Rows are points. Any point is a mix of the corners, with weights that add up to 1. It lies inside the corners' shape when no weight is negative. Say inside or outside, and name the corners with a negative weight.

Corners:
(1): [-25  -9 -19]
(2): [ 45  32 -64]
(3): [46  7 70]
(4): [-12 -47 -20]
Points:
[-25 -46   8] => outside (2)
[-10 -27 -36] => outside (3)
[ -2 -34  -7] => inside
[-14 -30   6] => outside (2)

Corners:
(1): [  8  12  53 -38  -4  31 -23  38  14  29 -37]
(2): [ 58 -36  63  -2  76 -16 -57 -93  -6  59  51]
(3): [-23   4  25  -1   0 -58 -44  55 -45  40 -44]
(4): [  -4  -23   27   -8   82  -30   -2 -102   32   89   38]
(5): [ 13  36  11  34 -77  29  26  -2 -24  59  -1]
(6): [-13  -5  78   8 -34 -26   8  56  -3  19  31]
(7): [-48  92   0  11   8 -37 -26 -44 -22 -45  12]
(8): [ 12 -27 -44 -66 -56  -9 -28  87  -2  47  -1]
(9): [  7  66 -28  53  19 -21 -27   1  43   5   6]
(10): [ 23 -46 -11  -9 -73   3   9  30  10   7 -47]
(11): [  8  69 -22  45  54   7  31 -20 -28 -22  20]
(12): [-48 -25 -41  14 -67  35 -38  84  -6  -3 -26]
Points:
[ 21   4  24  10  28 -11 -30 -36  -1  32  22] => inside
[-39  49  -7  -5 -22  -6  -4  34 -23  -1  -8] => outside (2, 9, 10)
[  3   6  32   3  -9  -4  -5  -1 -12  30  11] => outside (9)
[  1   7  11 -37  17 -36 -27  -2  -9  16   8] => outside (5, 9, 12)
[  5   7  10   7  26 -12 -15  -6   6  44  17] => outside (7, 10)
[ -9 -12  13  -9 -31  -4 -26  25   7  29 -12] => outside (11)
[-14  -5   7   0 -14   6 -18  23   3  26  -5] => inside
[ -8  10  11   8 -31  -9 -14  34  -8  10  -8] => outside (4)
[ 17  33  20  -1  18  -1   1 -28  18  23  19] => outside (3, 12)

Corners:
(1): [  6 -31  31 -23  14  12  16  -3  16 -11  68  16  -1 -33 -16 -30  -3 -33
   2  -6]
(2): [-10  65 -43  70 -46 -83  42  28  29 -14  16  21 -15  71 -55  -4  34  57
  -1  12]
(3): [-11 -63  25 -21  -8 -12 -59 -39  62  -2 -33  31 -55  27 -12 -28 -27  48
 -10  10]
(4): [-31  48 -70  -8  12 -66  38   3   0 -72 -21 -20  26  30  -7  15 -11  63
  29   7]
(5): [-19 -34   3 -32  19  51 -79  47  14 -21  24  67 -40   4  23  30  -8  35
  -4  16]
(6): [-25 -37  61  11 -26  12  -6  17 -19  -1  11  -5  45   2  35 -12  -7 -21
  63 -32]
(7): [-13  -7 -29  23 -24  35  34   0 -11  43  31 -23 -34 -11  32 -20  50  28
  29  13]
(8): [  6  43 -19  12  11 -40 -24 -35 -14  34  39  31 -27 -30  34 -20  -3 -14
  60  -3]
(9): [ 33 -37 -16   1 -15 -18 -21  17 -34  29  -1  31  27 -30  49 -11  12 -34
 -19  -3]
(10): [-56 -62 -36  13  50  29 -72 -10  59  55  21  28 -49  14 -10 -14 -44 -40
  14 -14]
(11): [  0 -24   0  14  51  36 -63 -45  32   0  15  68 -61  61  88 -39 -44 -19
 -39  20]
(12): [ 23 -21 -28  44 -44   8  17 -15 -63 -23  39  21  -7 -42  18   0 -39  19
  23  18]
(13): [ 98 -43  37  29  36  17 -53  -3  -5 -20  -1  -5  26  -2  -2 -12 -20 -19
  28 -42]
(14): [-39 -20   8   3  11  43 -85 -45  23 -44   2  26 -53  -4  29  55  11 -41
 -42 -12]
(15): [ 17  19 -41  51 -18 -94  36  55  57 -37  14 -23  -2   4  28  35 -17  66
  28 -17]
(16): [ 29  58 -46   7 -86  -7  18  42  71 -30  24 -17  58  25 -14  15  -9  54
  21   4]
(17): [ 13 -17  29  23  29 -26 -47   0 -26  50  62 -44  38 -18  19 -12 -23   1
 -11  25]
(18): [ -8 -26   4  52  52 -11 -24 -55 -15  34  21  42  41 -39  50  -5  10  32
  -5 -32]
(19): [-38   2  28 -33  24  40 -24 -23  24  41 -29  34 -61  24  18  27 -69  11
 -18 -39]
(20): [ 23  26 -54  -6 -45 -81  68   1  27  -3  23  19  21  82 -17  70  10  61
  50  38]
(21): [ -3 -52 -38  -5   3   8 -67 -24   5   7  57  30 -53  57  35 -25   8  29
 -23 -60]
Points:
[  4 -30 -39 -32  17 -15 -31  49  79  -1  -1  11 -32  76 -17  -7 -22  49
 -31  15] => outside (6, 8, 12, 14, 18)
[  6  -8  -5  19   1  -6 -13  -2   2   8  25   1  -3   4  12  -3  -1  13
   8   0] => inside
[ -2 -15  -7  14  11   1 -37   1  12   2  17  17 -22  -9  16 -11 -16  11
 -10  -6] => outside (6, 20)
[ -5 -15 -13   9  -7   4  -8  -3  14  11  20   9 -18   7  13  -6   2  19
  13   3] => inside
[  1  -8 -14  14  -4  10 -17   3  14   7  28  32 -18  11  20   5  -4   5
   9 -17] => outside (3, 4, 17)

Corners:
(1): [-40  12  32  33  22  53   6  15  -5 -95 -21  23  22   8  -2  14  12   5
 -18  23]
(2): [ 12  17 -13  32  17  74  30  48 -34 -68 -18 -87  34 -42  23  26  25 -12
 -22 -35]
(3): [  24  -20   35 -121   13  -14  -21   50  -31   22   11   18  -21  -44
  -72  -23  -16   20  -40   18]
(4): [-30   4   1  37 -11  51 -14 -41 -12  42  75  28  24 -12 -44   9  49  10
   9 -52]
(5): [-11 -11  30  34  18  -8  35 -19   9  -2  36 -44  37  26  26   0  32  10
  98 -30]
(6): [-51  -3 -38 -89   9 -11 -45 -45  60  19  27  23  48 -44 -36 -22 -28 -18
  39  17]
(7): [-38 -19  14  17  -4 -24 -31  -9 -24 -33   9  17  23  12  18 -16  53  -2
 -29  -2]
(8): [-54  12 -38  50  30  13   9 -54  -2  18  -2 -76  16  12  28  92 -15   5
 105  28]
(9): [-32 -29  21 -66   1  27   7  33   1  -5  -9 -18 -12 -39  14 -28  23  -2
  15  17]
(10): [-33  -3   6 -44  28   4 -17 -22  15  31 -29  21   4  -5  20  37 -17 -34
  11  -2]
(11): [-20  41   9  28   3 -16 -25  -9  -3  11  27  14   1 -36  29  36 -16   5
   5  28]
(12): [  3 -17  30  44 -28   9   0 -16 -36  45  19 -14  13  20  23 -10 -21   2
 -10  29]
(13): [-28   6 -79  13  21 -19 -40   6  -4 -56 -22  32   0 -16  43   9 -19  -4
  95   2]
(14): [-21  72  17  -4 -49  22 -12 -25   4 -14 -24   4 -21  20 -36 -16 -15  -8
  28  -5]
(15): [-37 -22  34  14  13  22 -40 -19 -17   8 -28 -13 -30  11  38 -23 -27  30
   3 -29]
(16): [-20  -8 -70   3   9 -22  -3 -38  22  27 -14  27 -12 -38  20   8 -18  13
 -20  23]
(17): [-37  28  26  18  19   9 -17  38  -5 -20 -30  -4 -21 -17 -46 -16 -14 -47
   6  15]
(18): [-30 -34  39  25 -30   0  -6  65  -8 -26 -35   3  46 -48   0 -19  34   3
 -27  -1]
(19): [ 37  -9  18  34   3 -10 -33 -34 -26   1 -10  16  -3 -47  23  -8  18   8
  15  14]
(20): [ 24   7  36  -9  36  41 -32  40 -10  40 -28 -53  36 -18   4 -31  78   7
 -28  -2]
(21): [ 23  17 -54  21 -18  -9 -22 -23  47   1  66   3 -31 -22 -11  85  -4  -3
  38  33]
Points:
[-22   2 -13  -4  11   2 -15 -14   5   0  -6   3   8 -14  11  12  -4  -5
  30   4] => inside
[-18   8  -2  15   4   4 -19  -8   0  -1   7   3  14 -16  -1  12   4  -1
  10   2] => outside (9)
[-24  11   6  11  13  20  -4   4 -11 -10   0 -10  -8   4   3  13   6   1
   7   1] => outside (6, 18, 19)
[-36 -13  69   0  17  54 -26  28 -27  24  19 -18  26  -7 -38  37   8 -19
 -92   7] => outside (5, 9, 13, 14, 16, 19)
[-28   6   3  -7   3  13  -9   9   0  -7  -2 -11  10 -14  -6   5  -1  -3
  10   1] => outside (19)

Corners:
(1): [ 61 -67 -95  15  10 -26   3 -22 -17  -7   2  -6  14  34  11 -40  22  10
  19 -14]
(2): [  1  53  28  -1   5 -34   1 -26 -20  41 -22 -22   0  13 -38   6  26 -21
 -55   8]
(3): [ 74 -36   3   0   6 -15  10 -15  24  17 -16  -8  15  23 -35  11   1 -24
 -19  30]
(4): [-13   6  27 -59  48 -53 -27   0   4 -21   2 -27 -25 -39   8  32 -89   1
 -18   4]
(5): [-13 -25 -61 -47 -28  -1  -8  29  -1 -36  28 -24   9  28 -14 -11   9  -7
  20  45]
(6): [  -5  -29   -1   -2   -8  -12   -4  -33  -11   44    0   -8  -29   25
  -46  -41 -111  -36   25   14]
(7): [-23   0  -5  -1  -8   0  90  16  29   6  19  10   1  16 -32  -5  27 -51
  13  14]
(8): [ 39 121  21  27  15  17   6  62 -44 -51  12  -5  24   6   3 -27 -31 -45
 -27  38]
(9): [-26  15  26  -3  23 -17   1   8  85  38  29  -5   8   0  12  25  37  36
  37 -15]
(10): [  6  -1 -18  -4  37   3   1 -31 -19 -47  25 -28 -32 -23  -1   0  36 -52
  -6  29]
(11): [-11 -27 -22  26  50   0  25  17   1  -7  25   9  31 -41 -13 -22  51  26
   8   7]
(12): [ -5   2  -1   7  -2 -13  -2 -18 -23 -48   1 -22 -23 -30  -4 -54 -11  13
 -41  -4]
(13): [  6  15 -13   8   7  71  -2  19 -18 -53  41  90 -13 -14   2 -42  16  14
 -16   0]
(14): [-11 -22 -21  28  10 -25  -5  40 -25  -3 -12 -18  44   4   1  22  33 -86
   6  -2]
(15): [-55   2  62 -72  26  -4   4 -44  47  -4  19   1   9 -43 -14 -34  30  24
  29   5]
(16): [ 23 -43   7  17  22  -8  30  11 -12  27  22 -10 -16  19  13  -9  38   0
  17  17]
(17): [-42  24   1 -27  -4 -42   2 -13   3 -26 -87 -52 -54   2 -11   5 -11 -67
  10  30]
(18): [-13  22   7 -28   1   9   2  -3  -9 -13  16 -19 -40 -43 -13 -32  37  22
  32 -53]
(19): [  7 -31   4  -1 -19 -33  25   6  32  99  24  -4  40 -11   6  41  -6 -18
  34  26]
(20): [ 32 -49  -5  12  10  40  52 -31  18  29  20  12  51  25  -9  52 -11  14
  23  17]
(21): [-10  13  41 -17   1 -29 -11 -37  10 -25  37  36   1 -32 -22  -6  27  53
  43 -49]
Points:
[ -3  -2   9  -8   9 -11   9  -9   5  -3  15   1   5 -11 -10  -1  10  -3
  14  -1] => inside
[ 19 -20 -13   2  -1  11  16  -3   3  -9  29  11   5   6  -6 -18  18 -11
  21   6] => outside (2, 4, 11, 17)
[ -7  -9  -1  -9  12 -21   6  -5   7   1   7  -9 -11  -9 -13 -12  12 -14
   6   3] => outside (8, 20)
[  6  -8  -1  -8   4 -11  12  -3   6   6   8  -7  -1   5 -10  -4   3 -14
   8   8] => outside (11)

Corners:
(1): [-19  68  55  48 -24 -20   5 -49 -47  18  48  16 -10 -59 -18 -17 -39 -20
  38   8]
(2): [ 49  42 -39  25  -5  26  32  13  30  32 -47  10  19  19  -9   7  19  35
 -32   5]
(3): [  2  26   2  52  36  19  49  44   8  -8  53 -53  18  23 -23  31   7  52
  19  -7]
(4): [-19  10  -9   0  35 -12  21 -50  50  31 -67   1 -48  35 -11 -51 -34 -61
  35  86]
(5): [-17  40 -36  63 -19 -15  29  33   6 -29  31 -16 -43 -45 -12  13 -23 -66
   0  67]
(6): [-28 -39   2  29 -36 -15 -26 -40   4 -27  71  54  86  33 -19   1  62 -19
 -25  27]
(7): [ -5 -28   1 -51  11  14  11  44  35  -4  21 -18  -4  46  -3 -37  11  -3
  -9 -20]
(8): [ -9 -25 -32  33  51 -18 -49  31  42  13 -16 -26  61  16  -7 -38  86 -88
 -21  -9]
(9): [  1 -10  39  10 -40  -8  52 -25  27 -33  30  29 -27 -29  18  25 -10  59
  33   7]
(10): [  9 -62  25   5 -38 -13 -50 -47 -21   6 -10  56  11  61 -75 -10  53 -86
 -32  54]
(11): [  5  21  42  37 -26  27  14 -16  28  60 -22 -69  17  23 -61  23  -6 -19
 -28  -2]
(12): [ 27 -42  -6 -23  37 -14   3 -40 -12 -28  55 -11  35 -12  58  18  -7  22
  20  59]
(13): [-10 -64  34  14 -52 -13  28 -52 -38 -46  -6  -7  64 -10 -54 -20 -39  37
  56 -51]
(14): [-68   5  34  52 -57   9  32 -22   2  24 -51 -20   2 -45 -49  -5  39  28
 -17  45]
(15): [  3  44   1  21  58  52  17  -3  11 -39   8 -11  43  19  63  20  10   2
  13 -16]
(16): [ 11   6  10 -35  39 -21  37 -44  -8 -27 -38   4   5  40   3  35 -22  15
  25 -20]
(17): [-17 -74 -12 -46  39  17 -53 -42 -19  41  32   7   2  57 -14  -5  32 -29
 -27  -4]
(18): [ -2   7 -38 -36   7  44 -37  36 -41  68  18  43  17  57  21  34  55 -55
  14   5]
(19): [-10  27  36  64 -37 -42 -23   9 -60 -12  40 -22 -37 -49  -3  48 -57  59
   8 -24]
(20): [ 30  41  16  12  59  25  -8 -34   6 -32  28 -77  14 -51  13  47  -6  65
  59 -48]
(21): [-47 -27  25 -34  60 -11 -31  14  30  25 -57  35 -21 -26 -61 -17 -34 -59
   9  37]
Points:
[ -3  -9   8  15  -4  -1  12 -15   2  -9   4  -4  17  -3  -9   3   2   4
  12   6] => inside
[ -3   7  24  11  19   2   4 -10   6   1  -4 -25   9  -9 -11  10  -4   8
  26  -7] => outside (2, 5, 6, 17)
[ -9  10  -4  13  17 -10  -5  -4  -3   8  15   6  -5 -13   3  14   3  -2
  15  23] => outside (7, 10, 11, 13, 15)
[-11  -7  11   9   8   1   0 -13   1  -3  14  -2   7   6  -9   5   6 -11
  10  10] => outside (2)
